Each row of a before or after table is a point. The points were changed in one or more steps. Then noise was added and the rows were shuffled. The steps act on columns, c1 being the first. Name the steps. A step turns or swaps two columns, mirrors them in a line or flattens them onto one, adds a multiple of one to another, or multiplies or shifts one. Angles are multiples of 10 degrees, from the lower column toward the higher: turns from -170 to 170, lines from 10 to 170 but not 90. Use the fewest steps. Two steps may share a column if one is a turn and the other turns, adds or multiplies; they go together, in the order done. Otherwise the lowest column goes first.
In the rows, zero is written as 128.

Before:
[[122 135]
 [127  67]
 [ 81 128]
 [168 140]
 [148 153]
 [109 131]
 [108  73]
 [176 164]
 [ 70 117]
 [126  67]
 [127 171]
 [194 129]]
After (12 x 2):
[[130  68]
 [128  14]
 [132 104]
 [127  80]
 [129  76]
 [131  91]
 [129  55]
 [127 111]
 [127   6]
 [127  11]
 [130  70]
 [127  71]]
Steps: multiply c1 by 0; shift c2 by -60

Before:
[[131  92 181 105]
 [ 88 121 158  86]
 [153 123  83 138]
 [132 104  95 152]
 [144 125  78 116]
 [102 200 119 101]
 [118  98 100 159]
 [125 124 111 127]
 [145 164  97 145]
 [132 128 107 163]
 [ 81 149  48  94]
 [127 110 152 127]
 [120 150 115 106]
 [111 123  74 103]]
After:
[[150 112 169 130]
 [ 51 150 116 153]
 [ 88  79 169 205]
 [150  88 168 123]
 [140 149 158 170]
 [122  99 153 183]
 [160 103  74 113]
 [115  65  79 141]
 [104 181 163 134]
 [143 113 109 113]
 [131 134 166 114]
 [129 122 138 140]
 [146 158 169 149]
 [106 136 124 154]]
Steps: turn c1 and c2 by 60 degrees; multiply c2 by 1.6; turn c3 and c4 by -140 degrees

Before:
[[118 150  91 104 122 114]
 [132 101  95 151 122 129]
 [127 112 150 105 113 136]
 [159 100 120 142 133 135]
 [145 131 127 108  94 120]
 [100 161 146 133 143 112]
 [137 116 128 153 117 150]
 [ 91 152 131 152 142  91]]
After, 8 rows:
[[129 143 125 155 197 117]
 [118 140 193 103 178 131]
 [115 152  30 153 147 130]
 [117  84 135 151  25 147]
 [134 168 106 143 131 119]
 [132 105  18 103 112 142]
 [144 135 127 108 190 153]
 [128  84 181 133  64 130]]
Steps: mirror c1 and c2 in the line at 20 degrees; multiply c3 by 3; turn c5 and c6 by -140 degrees; multiply c5 by 3

Before:
[[140 175 105 140 157 157 119 124]
 [107 151 170 154  56 173 122 115]
 [ 95 124 143  84 163 131 103 146]
 [114 212 183 152 129 139 106 202]
 [114 132 133 149 163 133  91 122]
 [109 115 127 132 109 158 118 161]
 [189 180 159 142 152 157  94 124]
 [124 123 121 133 138 117 135 121]
 [110 127 137 109  37 146  86 129]]
After:
[[ 44 110  91 138 110 121 141 116]
 [155 117  92  76 189 119 157 103]
 [162 145  91 110 109 136 134 118]
 [131 102 106  44 115  57 184 160]
 [136 141 132 133 125 145 123 132]
 [ 55 135 128  98 107 118 168  86]
 [160 119 117  67 142 119 102 101]
 [108 140 120 134 109  87 125 117]
 [170  90 101 154  92 109 145 134]]
Steps: swap c1 and c5; turn c2 and c4 by -120 degrees; swap c3 and c7; mirror c6 and c8 in the line at 120 degrees

Before:
[[147  79 148 166 120 127 120 155 150 113 110]
 [166 118 142 110 167 119 162 105 116 168 140]
 [ 99  97  74 141 107  89  95 182 149  78 160]
 [109 154  95 113 128 114 188 125 127  73 124]
 [ 84 124 110 151 162  65 139 192 110 149  85]
 [108  56 115  73 133 122 156 158 116 133 122]
 [145  92 124 110 202 137 166 135 112 146 168]
 [164  90 161 121 124  97 196 162 129 129 125]
 [126  88  99 174 132  89 175 117 160 109 186]]
After, 9 rows:
[[130 133  73 117 118 180 128 125 119 125 201]
 [138 129 143 118 133 111 140  55 143 156 180]
 [107 147 131  91 125 140 119 125 124  99 109]
 [154  80 101 159 157 141 122 138 121 113 145]
 [ 65  96 101 119 193 172 134  95 146 150  99]
 [103 124  96  82 183 173 108 148 117  73 173]
 [151  98 146 158 164 157 136 131 163 150 150]
 [153 128 151 134 104 131 147  89 158 174 145]
 [104  69 174  97 158 126 134 122 131 144 170]]
Steps: turn c6 and c9 by -150 degrees; turn c1 and c9 by 30 degrees; turn c2 and c11 by -40 degrees; turn c3 and c4 by 70 degrees; turn c5 and c8 by -90 degrees; flatten c7 and c10 onto the line at 70 degrees

Before, 11 rows:
[[133 104 133 102 125 160 133 135  28 139 142 148]
 [125 109 156  67  82 126 148  84 112 106 159 138]
 [136 141 144 138 137 104 122 147 128 185 109 135]
 [117 131 139 142 150 148 157  61 128 119  81 160]
 [134 138 114  69 136 143 168 129 147  96 150 138]
 [137 130 108 113  69 141 137 111  72 107 112 147]
 [158 143 135  87 150  50 166 100  74  72 140 176]
 [190 132 128 141 100 146 163 158 123 106 128 101]
 [139 136 153  68  89 185 172  83 148 144  80  64]
 [118 148 122 127 152  98 126 130 100 125 167 127]
 [130 193 214 138  90 125  97 149  88 147 129 136]]
After:
[[152 138 115 183 136 146 127 140 156  96 173 127]
 [160 109 156 178  79 126 127 129 121 105 178  82]
 [ 68 133 127 147  99 145 128 107 131 106 148 163]
 [140 149 123 122 151  96 128 127 109 126 189 126]
 [147 137 153 184  91 185 126  57 159 142 100  93]
 [128 129 108 146  68 140 130 143  81 108 133 108]
 [118 193 216 122  89 129 130 140  97 146 148 149]
 [114 139 142 124 138 106 126 138 141 184 132 145]
 [121 143 135 181 150  51 128 169  84  71 162  91]
 [137 104 134 153 125 158 128 146  40 138 162 133]
 [131 130 141 111 151 149 127 146 138 119 102  58]]
Steps: turn c1 and c4 by 150 degrees; multiply c7 by 0; mirror c8 and c12 in the line at 40 degrees; shift c9 by 10; shift c11 by 20

Before, 11 rows:
[[149 108 132 138 116 145 104 105  84 134 122 115  93 154 186  71  76 151]
 [189 159 143 109 102 163 151  74  94 163  97 130 111 100 111 103  57 157]
 [180 145 166 144 161 153 175 112  85 112 142 145 132 113 172 123 108 110]
 [109 153 173 139 124  81 129 129 175 171 114 123 140 152 115 131  79 151]
 [101 124 171 111 167 128 154 142 167 117 101 133 101 144 152 121 135 116]
 [113 146  85 144 121 133 114 100 134 122  79 120 126 129 149 119  65 104]
 [118 102 148 160 134 121 173  79  95 164  92 144 105 165  95 126 120  79]
 [100 124 125 127 152  81 142  75 147 183  91 112 131 155 181 146 114 100]
 [116  84 156 134 138 163 147 107 167 138 133 131  67  70 115 134 136  70]
 [102 161 175 119 102  94 102 126 107 103 160  57 106  97 129 142  71 158]
 [126  84  95  88 164  74 150 131 139 156  95  98 123 107 144  64 128  84]]
After (11 x 18):
[[113 145  86 142 102 113 122 101 114 122  79 121  84 129  99 119 184 135]
 [102 161 176 120 122  73 139 126 159 103 160  56 153  96 146 142 175 139]
 [117  85 155 134 123 165 132 106  72 138 134 131  94  69  98 134 129  97]
 [118 102 148 160 118 120 119  79 143 164  93 145 124 166  95 127 128  69]
 [125  85  95  88  98  84 108 131 102 157  95  98  90 108  88  64  93 122]
 [191 159 143 109 115 136  98  74 169 164  97 130 125  99 150 103 209 121]
 [101 123 172 112  99 137 171 141  86 116 102 133 144 144 118 121 105 149]
 [180 145 165 143  91 151 200 112 161 112 142 145 169 112  79 122 137 150]
 [149 106 132 138 113 127  95 104 176 135 122 115  96 154 105  72 181 181]
 [109 153 172 140 108  70  65 129  90 172 114 124 186 153 167 131 153 136]
 [101 123 124 127 101  84  59  75  99 182  90 112 127 155  84 147 113 164]]
Steps: add 1 times c3 to c13; turn c5 and c17 by -150 degrees; turn c6 and c17 by 20 degrees; add -1.5 times c10 to c7; turn c9 and c18 by -160 degrees; turn c15 and c18 by 120 degrees

Before (13 x 20):
[[154 206 164  94 119 134 120 115 106 137 102 166 150 105  95 176 194  73
  102 154]
 [138  98  86 154  96 115  90 113 105 132 111 140 117 167 106 113 139  89
  112  96]
 [113 134 127 158 156 104 139 146 106 137  84 101 164 135 140  96 172 112
  153  34]
 [133 139 117 179  73 172 137 115 164  90 136 131  99 170  97 161 157  99
  112 115]
 [120 140 120 150 135 164  60 134 113 155  62 190 103  89 146  95 171 113
  162 134]
 [123 127  96 101 141 129 153  82 177 134 114 124 120  95  83 118 199 125
  121 127]
 [120 141 121 126 151  71 121 120  92 124 133 150 162 140 107 134 157  83
  155 149]
 [112  98 102 155 113 158  66 124 163 111 153 177 197 117 166 142 163 147
  140 118]
 [189 109 118 129 187 118 114 163 183 156 106  69 111 135 158  57 133  92
  143  97]
 [200  64  63 159 160  79 106 140 145 104 127 127 167 106 134 118 147  84
  152 138]
 [ 90 107 143 177  73 120 153 111 156  95 137 118 159 144 108  94 142 118
   92  84]
 [175 109 142 156 214 148 123  92 112 139 114 139 136 136 125  78 115 124
  148 108]
 [178 100 143 145 156 175  89 102 131 108 153  86 136 113 129 116 132 101
  150 138]]
After:
[[114 133 125 116 157 104 140 145 154  87 112 100 164 135 109  97 171 192
  152 196]
 [ 90 107 144 124  73 121 153 111  93 131 162 117 159 145 114  87 144 172
  100 141]
 [189 107 117  65 186 118 114 162 142 109  95  70 112 133 157 102 131 151
   72 172]
 [176 109 143  99 215 150 123  91 148 116 114 140 135 132 122  93 115 146
  144 138]
 [121 140 120 132 151  72 120 120 154 133 132 150 163 141 169 131 158 149
  164  99]
 [110  98 102 154 114 158  68 124 141 150 148 175 196 116 120 116 163 104
   94 164]
 [138  97  86 128  96 113  91 113 111 112 121 140 118 165 144 108 138 180
  152 131]
 [122 127  95 107 143 129 152  83 121 117 118 124 119  95 116 141 200 155
   78  94]
 [178 100 142 127 157 175  90 104 150 150 153  86 137 113 156 114 132 135
  125 123]
 [153 207 162 153 117 135 120 113 101 104 115 167 150 103 175 165 194 157
  151  86]
 [134 139 117 181  72 172 136 114 112 129 166 130 100 170 138 109 157 169
   92 113]
 [199  63  63 135 161  80 106 139 153 121 152 127 166 107 173 107 146 141
  110 127]
 [121 140 121 109 137 164  62 132 161  67  89 190 103  89 150 104 170 121
  143 137]]
Steps: turn c4 and c16 by -60 degrees; multiply c16 by 0.7; turn c9 and c19 by -90 degrees; turn c10 and c11 by -80 degrees; turn c15 and c20 by 130 degrees; turn c15 and c18 by 120 degrees

Before (12 x 24):
[[136 149 117 123 130 123 121 141 133 122 123 141 129 125 126 122 128 118
  120 127 141 131 126 119]
 [128 145 124 130 122 146 131 121 125 132 124 141 137 130 123 128 122 128
  146 125 121 122 125 133]
 [122 127 133 146 117 122 115 140 122 131 153 131 137 130 138 121 130 145
  125 125 141 120 133 117]
 [125 130 134 127 124 123 116 119 128 126 139 125 141 126 136 122 123 118
  126 137 136 132 144 125]
 [120 134 126 124  88 131 142 119 133 138 118 109 143 128 133 133 133 145
  120 130 136 118 151 127]
 [123 131 132 120 122 120 125 121 118 125 124 113 141 125 135 101 124 117
  119 125 135 131 126 121]
 [129 132 123 125 118 129 120 133 132 124 122 104 121 128 128 130 124 131
  124 128 129 101 123 126]
 [120 123 135 122 130 119 123 123 115 161 131 125 141 143 107 122 133 120
  121 129 114 128 122 120]
 [140 128 120 129 108 123 133 124 125 121 124 136 127 126 129 118 133 117
  133 129 137 125 126 130]
 [124 127 136 165 123 133 122 141 123 133 130 133 136 127 114 119 128 139
  131 141  99 124 127 135]
 [121 123 134 133 120 125 123 129 137 130 117 124 124 132 135 129 124 125
  123 148 133 136 134 123]
 [120 132 121 128 131 131 124 123 124 127 123 126 137 135 134 133 132 122
  127 123 108 125 130 126]]
After (12 x 24):
[[120 134 127 124   8 131 118 120 125 109 118 109 143 126 133 133 138 135
  120 134 136 118 171 134]
 [123 131 131 120 110 120 129 121 132 139 124 113 142 134 135 101 122 127
  119 128 135 131 146 131]
 [120 132 121 127 137 131 134 122 133 134 123 126 137 123 134 133 126 128
  128 132 108 126 150 127]
 [140 128 120 129  68 123 126 124 130 140 124 137 127 131 129 118 135 123
  133 132 137 125 146 125]
 [129 144 124 131 110 146 123 121 131 127 125 141 137 127 123 128 124 133
  146 128 120 122 145 115]
 [124 126 135 165 113 134 133 141 131 117 130 133 136 131 114 119 134 131
  131 116  98 124 147 132]
 [121 122 134 133 104 125 131 129 125 131 117 124 124 122 135 129 137 130
  123 109 133 136 154 128]
 [136 148 117 123 134 124 134 140 124 139 124 142 129 129 126 123 125 123
  120 126 141 131 146 127]
 [125 131 134 127 117 124 136 119 126 138 139 125 142 130 135 122 126 128
  126 114 136 131 164 126]
 [129 131 123 125  98 129 132 133 125 125 122 104 121 127 128 130 122 123
  124 124 129 101 143 130]
 [123 126 133 146  95 122 140 140 132 111 153 132 137 128 138 121 123 128
  125 128 141 120 154 120]
 [120 122 135 122 134 119 135 124 144 130 131 126 141 120 107 122 130 161
  121 128 115 128 142 127]]
Steps: multiply c5 by 3; turn c7 and c17 by -150 degrees; turn c17 and c20 by -140 degrees; multiply c9 by 0.7; turn c9 and c14 by -150 degrees; turn c10 and c18 by 100 degrees; add -1 times c19 to c24; shift c23 by 20
